Each row is a point. Each copy is the shape, with its points in the same order, stretched, turned, moved and blurred by noise. Is it also mirrored, or only turned?
In the rows, zero is written as 128.

Shape, 7 rows:
[[105  93 106]
 [120 147 154]
 [103 126  89]
 [167 175 137]
 [168 133 108]
 [117 153 131]
 [124 124 171]]
Copy 1, 7 rows:
[[ 91  90 116]
 [136 135 153]
 [ 82 121 107]
 [171 163 123]
 [159 113  93]
 [114 150 134]
 [139 126 168]]
Copy 1 is: only turned
Copy 2:
[[115 121  78]
 [119 173 135]
 [ 78 121  99]
 [113 144 190]
 [123 101 154]
 [ 99 159 138]
 [146 175 124]]
Copy 2 is: mirrored

Shape:
[[111  90 143 153]
 [161 113 139 158]
 [139 133 168 147]
 [160 110 177 120]
 [160 144 144 142]
 [ 73 165 112 101]
 [162  94 125 121]
 [157 143 138 161]
 [ 88 155 121  97]
 [101 129 134 103]]
Copy 1 (10 x 4):
[[107 113 136 175]
 [156 108 142 174]
 [143 144 161 169]
 [152 119 179 143]
 [169 138 140 160]
 [ 97 186  98 122]
 [152  91 131 138]
 [173 140 129 174]
 [110 178 118 116]
 [113 151 132 125]]
Copy 1 is: only turned
Copy 2, 10 rows:
[[102  94 168 143]
 [152 104 154 165]
 [147 130 178 140]
 [170  96 184 123]
 [169 130 150 145]
 [103 164 123  84]
 [157  76 139 133]
 [157 134 147 164]
 [117 151 131  85]
 [120 125 146  95]]
Copy 2 is: only turned
Copy 3 (10 x 4):
[[106 102 132 158]
 [159 122 138 154]
 [136 133 164 149]
 [157 107 175 131]
 [163 144 150 133]
 [ 77 169 123  70]
 [159  99 126 126]
 [160 146 139 153]
 [ 93 159 130  74]
 [105 130 138  90]]
Copy 3 is: only turned
Copy 4 (10 x 4):
[[127  89 152 154]
 [160 131 151 151]
 [125 140 170 136]
 [151 131 178 106]
 [145 162 145 136]
 [ 72 134  87 112]
 [172 112 132 119]
 [144 156 145 154]
 [ 82 134  97 101]
 [105 113 116 105]]
Copy 4 is: only turned

Shape:
[[141 146 102 132 109 116]
 [142  97  85 136 108 103]
 [ 89 159 161  92 148 175]
 [170 105  89 127 125 140]
 [114 143 143 128 167 172]
 [182 142 108 143 106 121]
 [117 173 120  98 149 153]
 [183 132 147 145  91 110]
 [156 137 100 130 105 121]
 [134 137 127  79 149 136]
 [118 146 142 118 187 133]
 [179 146 130 148  97 118]]
Copy 1:
[[158 160 116 131  95 102]
 [152 104 101 136  83  87]
 [111 176 154 102 157 171]
 [183 110  94 126 106 111]
 [126 158 119 132 172 153]
 [201 158 113 150  99  96]
 [138 185 119 100 138 138]
 [204 146 156 156 105  98]
 [173 148 114 132  96 101]
 [148 141 125  85 142 123]
 [121 156 118 121 171 104]
 [196 161 134 160 102  99]]
Copy 1 is: only turned
Copy 2 (12 x 6):
[[132 134 110 136 106 123]
 [127  86  81 140 115 111]
 [ 95 162 173 116 167 182]
 [168  90  96 130 127 145]
 [131 157 148 140 180 173]
 [175 120 117 142  94 114]
 [128 171 136 103 145 170]
 [166 114 152 149 102  87]
 [148 119 103 133  97 125]
 [131 129 142  83 148 143]
 [133 161 136 115 191 139]
 [168 124 135 153  91 103]]
Copy 2 is: only turned
Copy 3, 12 rows:
[[111 132 107 105 129 128]
 [ 91  98  91 133 119 114]
 [166 187 163 159 115 153]
 [131  90  90 128 116 142]
 [161 159 138 161 147 163]
 [123  97 107  84 135 141]
 [166 177 122 128 125 141]
 [113  84 146  82 135 134]
 [117 116 103 101 122 132]
 [170 140 128 141 112 115]
 [171 158 137 160 169 126]
 [118  99 130  79 139 142]]
Copy 3 is: mirrored
Copy 4, 12 rows:
[[110 123 128 143  94 104]
 [129  82  93 140 103  94]
 [ 82 142 146  98 149 186]
 [107  68 136 149 119 105]
 [ 90 122 143 142 164 159]
 [128 110 161 159  97  94]
 [ 65 135 149 122 124 140]
 [169 124 164 134 101 102]
 [120 108 137 142  97 107]
 [ 89 113 145  94 135 129]
 [ 87 140 140 128 173 123]
 [146 121 170 151  98 100]]
Copy 4 is: mirrored

Shape:
[[163 102 111 160 134  75 126 120]
 [157 122 145 129  81 137  81  81]
 [155 146 208 116 123 134 161 134]
 [170 103 125 122 141 134 142 134]
 [ 84  99 129 179 137 153 153  93]
 [170  91 147 142 147 134 116 143]
 [150 101 150 143 126 126 127 145]
 [ 81 110  97 115  94  99 145 131]
 [160 208 121 167 107 157 112 135]
 [173  90 197 146 116 151 144 123]
 [171  89  98 127  99  94 135 141]
 [ 95 118 134 128 128 157 144 141]
 [137 140 103 138 141 141 145 143]]
Copy 1, 13 rows:
[[168 125 123 167 142  83 142 140]
 [171 111 132 141  95 114  95  79]
 [137 143 157  86 117 146 160 108]
 [176 110 132 127 151 133 136 135]
 [119  86 159 191 128 161 137 122]
 [181 120 158 134 160 126 129 126]
 [160 122 160 133 135 125 133 135]
 [107  84 126 145 110 108 108 174]
 [155 180 104 151 101 172 101 125]
 [176 116 184 117 119 143 155 102]
 [182 103 122 137 125  89 125 165]
 [118 101 154 138 134 163 115 147]
 [147 123 115 145 144 155 122 154]]
Copy 1 is: only turned
Copy 2 (13 x 8):
[[182 116 120 158 129  98  98 126]
 [134 101 139 126  97 177  65  85]
 [153 160 170 105  97 188 127 159]
 [162 134 145 124 152 141 133 109]
 [120 113  89 162 114 192 149 146]
 [166  98 162 128 151 147 126 131]
 [153 105 154 129 125 144 135 133]
 [ 90 143 106 130 100 105 136 111]
 [144 152 177 205  99 179  92  97]
 [178  95 167 100 110 191 141 137]
 [172 110 140 127 124  86 119  82]
 [ 98 136 133 133 121 169 157 132]
 [135 150 143 165 142 142 137 115]]
Copy 2 is: mirrored

Shape (13 x 9):
[[122 102 163 106 152 133 169 121 122]
 [118 123 117  95 157  93 148 174 191]
 [114 133 115 144 169 110 109  54 193]
 [179 112  88 127 111 158 153  89 121]
 [178 111 139 131 161  97 121 107 123]
 [142 117 102  74 121 127 106 130 149]
 [153 133 148 127 113 121 136 124 106]
 [126 109 127 106 161 106 120 136 112]
 [154 106  94 112 135 112  97 140 138]
 [126 134  86 182 152 151  94 141 113]
 [137 129 150 117 162  86 169 153 145]
 [150 102 128 149 112  87 126  99 129]
 [145 105 157 122 113 117 144 133 177]]
Copy 1:
[[167 132 142 109 126 145 194 136 105]
 [141 130 108 134 138 125 192 134 193]
 [105  76  95  63 146 130 163  77 141]
 [169 162  64  93 100 133 116  88  91]
 [181 132 104  78 131  91 131 126 115]
 [149 172 114 110 127 128 129  79 158]
 [157 144 127  92  92 126 128 145 101]
 [142 143 131 113 147 104 150 125 119]
 [149 145  99 122 134  95 111  99 153]
 [111  85  92 144 143 121  75 136 100]
 [158 130 118 107 125 123 188 170 143]
 [153 119 108  90  89  83 144 108 100]
 [185 119 133 105  92 131 172 115 147]]
Copy 1 is: mirrored
Copy 2, 13 rows:
[[127 162  84 101 143 143 152 123 138]
 [112 141 151 127 158  96 153 140 217]
 [164 172 145 155 179  82 149  39 143]
 [220 136 120 113 108 126 170 112 119]
 [182 187 128 103 163 100 128 140 121]
 [156 101 146  82 137  87 143 124 149]
 [159 163 123 103 110 124 117 138 116]
 [133 138 131 116 161 105 132 148 119]
 [177 117 155 115 161  98 130 143 135]
 [170 128 187 169 153 157 124 133 100]
 [124 187 124 125 146 109 142 154 176]
 [188 161 105 134 136  98 108 122 131]
 [158 154 105  97 143 121 115 103 184]]
Copy 2 is: mirrored
Copy 3, 13 rows:
[[141 104 158 127 164 148 142 105 110]
 [151 116 150  96 162  89 134 178 153]
 [ 76 113  88 138 154 102 141  95 188]
 [162 126  78 161 107 142 144  88 107]
 [137 112 116 142 151  97  94  96 119]
 [143 129 118  94 104 134 103 139 139]
 [139 149 140 145 138 128 115 108  94]
 [118 109 141 107 142 125  98 127 113]
 [136 113 119 117 102 112  91 144 126]
 [ 87 111  83 174 112 129 113 163  96]
 [148 122 157 113 187  88 133 138 112]
 [119 122 139 158 117  89 125  97 127]
 [159 122 161 152 143 109 137 134 156]]
Copy 3 is: only turned

Shape (17 x 11):
[[125 111  77 154  93 132 115 109  87 146 164]
 [101 103 136  94 140 138 156  91 147  87  99]
 [134 135 119 129  97 113  96 132 150  96 143]
 [158 123 114 104  89 110 183 112 160 170 168]
 [143 141 133 162 113 150 146 116 163  91 119]
 [157 172 110 142 149 121 147 141  92 125 155]
 [103 119 145 177 136 128 153  87 108 100 109]
 [119 102 125 109  77 141  99 137 116 149 159]
 [ 83 162 160  91  68 139  99 130  88 130 130]
 [102 110 149  96  95  99 148 129 152 110 109]
 [159 102 140 102  69 169 162 114 106 112 102]
 [ 90 137 125 104 109 136 138 117 118 133 105]
 [148 148 164  91 150 145 157 137 159 159 114]
 [139 164 119 158 137 168 141 139 163 111 169]
 [125 110 106 147 102 112 151 131 111 165 127]
 [108 160 124 118  81 102 146  83 172  93 104]
 [121 116  92 108 130 106  96  86 138 126 157]]
Copy 1 (17 x 11):
[[148  92  66 149  78 108 124 125  98 147 146]
 [ 98 112 149 102 169 134 141  84 152 114 115]
 [133 120 102 115 116 109  95 165 158 107 130]
 [128 126  89  78  97  99 184 126 168 182 131]
 [130 102  93 129 175 123 148 154 176 118 127]
 [179 159 107 136 137 126 156 166 101 139 149]
 [126  84 122 145 187  91 141 117 116 124 128]
 [107  96  90  97  86 129  95 148 112 157 140]
 [ 75 146  83  68 135 115  79 158  71 137 121]
 [ 79 113 144  79 133  99 134 139 146 122 103]
 [125  75  90  63 140 157 155 120 116 143  75]
 [ 82 137 109 115 140 124 134 125 109 141 111]
 [111 163 141  97 172 152 157 151 152 185 121]
 [135 135  82 140 161 143 153 168 167 135 184]
 [121  98 103 139 103 101 160 147 112 167 114]
 [ 94 144  83  95 154  75 134 122 179 102  94]
 [144 136 110 131  96 102  93  97 153 133 148]]
Copy 1 is: mirrored
Copy 2:
[[135 121  85 139  77 145 117 107  76 163 142]
 [ 95 115 171 100 146 147 160 112 114  92 111]
 [120 126 121 124  91 125  92 124 147 104 137]
 [146 117 154  96  67 114 177 126 149 162 157]
 [132 126 142 155 113 153 144 116 166 105 112]
 [184 172 115 144 129 118 141 133 123 146 138]
 [108 139 154 171 131 132 157  92  95 120  99]
 [115 117 134 118  66 149  92 144  98 151 138]
 [ 95 191 146 111  76 165 104 167  91 129 108]
 [ 74 123 166 106 109 111 138 150 131 114 126]
 [165 108 163 122  71 160 167 156  94  99 104]
 [ 99 154 142 106 111 153 147 142 107 138  99]
 [159 144 199  97 127 145 153 147 170 155 105]
 [155 145 129 148 123 175 139 118 176 135 148]
 [127 116 129 143  92 119 148 136 107 167 117]
 [ 82 149 135 109  81 113 157 110 156  87 100]
 [108 121 114  90 103 123 101  84 109 134 139]]
Copy 2 is: only turned
Copy 3 (17 x 11):
[[116 111 136 147  56 146 148  91 104 144 162]
 [ 84 106 121  99 182 136 147 104 116  83 129]
 [132 131 123 130 102 114 116 139 146  94 141]
 [163 130 144  59 118 139 175  94 161 137 180]
 [144 145 119 149 155 165 150 137 144  93 145]
 [158 138 173 153 107 120 181 129 107 135 116]
 [ 98 131 130 180 167 144 157  97 102 127 156]
 [108 118 156  95  79 137 107 131 114 128 176]
 [ 69 184 168 103  92 112 118 145  90 112 157]
 [ 99 127 117  83 157 101 138 135 136 108 165]
 [138 139 116  86 139 167 146 124  57  87 174]
 [ 76 144 134  98 130 135 149 125 109 127 137]
 [144 142 174  67 178 145 138 143 138 143 121]
 [146 134 172 148 121 173 166 150 169 105 132]
 [123 120 127 117 110 138 160 116 115 171 167]
 [106 176  88 108 142 121 155 107 163  85 141]
 [110 105 136 115  89 114 118  75 151 117 119]]
Copy 3 is: mirrored

Shape (14 x 11):
[[151 113 155 129 129 103 122 138 125  99 135]
 [155 135 140 136 133  99 120 156 121 158 134]
 [116 114 151 139 137  99 152 123  82 111 142]
 [133 134 126 100 138 105 111 151 132 125 140]
 [115 106 119 142 105 112 116 141 134 130 127]
 [135 174 144 129  95 116 126 155 121 118 127]
 [111 110   7 105 139 129 121 154 107 117 108]
 [116 138 141 152 127 139 121 155 130 105 128]
 [167 124  50 140 116 165 146 130 128 104 146]
 [131 132 151 129 142 114 123 157 117 135  78]
 [108 128 160 135 141 100 161  72 121 122 138]
 [128 107 127 122 129 196 115 123  65 118 124]
 [124 113 141 132  92 106 132 122 125 111  98]
 [129 139 143 147 135  98 100 114 103 119 114]]
Copy 1:
[[122 131 155 138 126 101 100 128 138 125 122]
 [169 102 119 153 112  97 106 133 162 110 128]
 [121 124 125 149 115 100 121  85 101  99  96]
 [137 108 120 114 117 123 105 173 144 109 119]
 [108 106  94 137 110 111 106 131 140 142 131]
 [132 136 132 136  78 145 121 137 169  97 124]
 [139 128  45 137  91 129  73 223  65 148 137]
 [108 122 129 159 113 143 124 138 134 111 142]
 [151 157  95 121  85 143  83 153  83 141 197]
 [146 128 126 177 125 124 130 151 154 145 100]
 [126 140 113 114 157 133 115  62 134 125  95]
 [152 107 144 149  92 162 109 115  64 168 133]
 [ 95 140 114 144 104 123 107 112 145 161 100]
 [132 124 121 172 125 130  73 117 145 117  90]]
Copy 1 is: mirrored
Copy 2 (14 x 11):
[[151 102 121 132 125 125 136 150 142  81 137]
 [185 124 117 118 129 108 149 147 119 133 116]
 [143  88 120 132 115 104 161 103 123  90 152]
 [149 133 140  89 129 118 156 164 121 110 139]
 [126 103  94 104 117 116 133 161 134 136 132]
 [149 167 101 123 114 114 147 150 120 100 113]
 [ 98 105  99  18 142 169 188 154  84 135 138]
 [107 125 109 139 151 109 142 150 127 108 124]
 [129 127  88  99 162 207 136 136  99 122 146]
 [133 116 132 114 128  97 165 136 130 129  82]
 [144 104 128 137 113 108 124  70 155 105 163]
 [ 98  91 142 143 132 145 127 112  53 115 120]
 [130 100 100 125  87 117 128 129 139 114 111]
 [146 110 111 110 125  82 124 110 115  93 117]]
Copy 2 is: only turned

Shape:
[[127 141 103  94 126 112 145  98 108 117 113 120]
 [140 107 124 108 102 145 136 107 109 104 103  93]
 [110 133 133 157 103 115 158 158 139 165 112 174]
 [145  92 109 127 112 137 145 161 145 134 142 170]
 [112  96 142 101 127 130 127  72 135  97 176 117]
 [142 147 185 167 116 116 105 139 133 152 111 145]
 [121 155 160 145 107 130 131 166 108 178 129 144]
 [142 128 134 158  99 107 104 170  97 158 129 189]
 [142  95 112 172 123 127 171 150  85 152 143 157]
 [ 91  92 113 109 135 142 121 127 121  96 159 105]
 [161 178 125 101 109 173 135 101 118  94 130 119]
 [133 148 167 136 162  95 113 158 162 118 143 130]
 [142 116 100 102  86 120 147 107 123 108 163  85]
 [125 102 159 115 186 117  77 121 178 163 168 114]
 [144 108 134  61 111 137 165 114 104  96 143 114]]
Copy 1, 15 rows:
[[120 128 129 109 131 148 124  94 128 156  91 122]
 [134 108 124 125  88 123 121  94 132 164  99 130]
 [109 161 164 164 156  93 131 169 143 168 125 148]
 [113 118 157 120 114 122 126 149 143 152 142 182]
 [175  99 185  76  83 123 138  80 148 122 104 147]
 [122 119 129 182 148  74 121 175 145 102 118 132]
 [135 168 131 172 143  93 117 164 138 117 140 130]
 [ 84 138 125 152 159 100 110 177  89 108 134 175]
 [145 132 138 140 120 145 139 162  98 150 139 156]
 [158 107 170  71  83 125 119 108 141 141 127 114]
 [145 106 127 148 131 146  76  90 163 122 113 145]
 [146 118 130 126 137 106 123 192 181  94 115 118]
 [182 119 128  76  94 127 120  90 125 159  87 163]
 [159  87 150  97 122  91 174 136 192  68 166 134]
 [147 132 137  93  67 157 122  92 142 143  95 150]]
Copy 1 is: mirrored
Copy 2, 15 rows:
[[115 159  86 147 150 142 120 125 128 148 112 138]
 [179 180  90 137 150 152 115 125 135 139 143 124]
 [122 122 147 141 112 103 147 142 152  86 129 173]
 [142 127 131 124 154 140 128 116 165  78 152 137]
 [153 115 102 123 139 179 136 109 150 170 128  75]
 [136 146 175 108  94 104 151 113 110 119 133 145]
 [131 134 162 102 129 102 133 152 126 129 143 172]
 [126 107 156  97 113  91 109 109 135  87 144 177]
 [151 110 139 157 162  89 126 117 134 103 167 149]
 [156 124 114 123 149 168 105 151 145 134 139  76]
 [144 178  96 140 143 195 130 126 106 152 144 166]
 [ 87 138 170 104 113 130 164 125 102 103 124  83]
 [154 152  74 126 152 156 107 127 162 157 178 113]
 [103 121 205  85 146 142 138 118 144 150 116  45]
 [167 157  57 117 185 168 139 117 122 150 130 121]]
Copy 2 is: only turned
Copy 3, 15 rows:
[[109 125  84 101 130 113 135 115 143  97 110 154]
 [114 119  80  81 136 147 113 113 103  92 102 105]
 [136 111 153 155 134 145 140 163 115 143 120 152]
 [165  87 133 130  99 157 130 118  97 139 151 152]
 [102  84 115 118  94 160 151  90 154  69 145  76]
 [144 141 177 163 154 116 128 137 122 122  90  86]
 [108 159 170 148 148 129 122 163  96 108 118 136]
 [146 122 176 176 147 132 126 115  83 125 117 163]
 [131  84 145 122 123 121 165 127  52 107 137 158]
 [125  81 112  95 127 157 125 116 132  65 164 104]
 [ 98 178  85 106 148 126 124  81 127 130 139 124]
 [182 128 146 158 140  92 135 141 170 102 136  95]
 [ 87 102  54 118 102 141 108 111 117  89 148 113]
 [156  97 201 130  85  99 112 135 164  78 136  67]
 [121 132  64  83  91 170 133  95 118  75 125 139]]
Copy 3 is: only turned
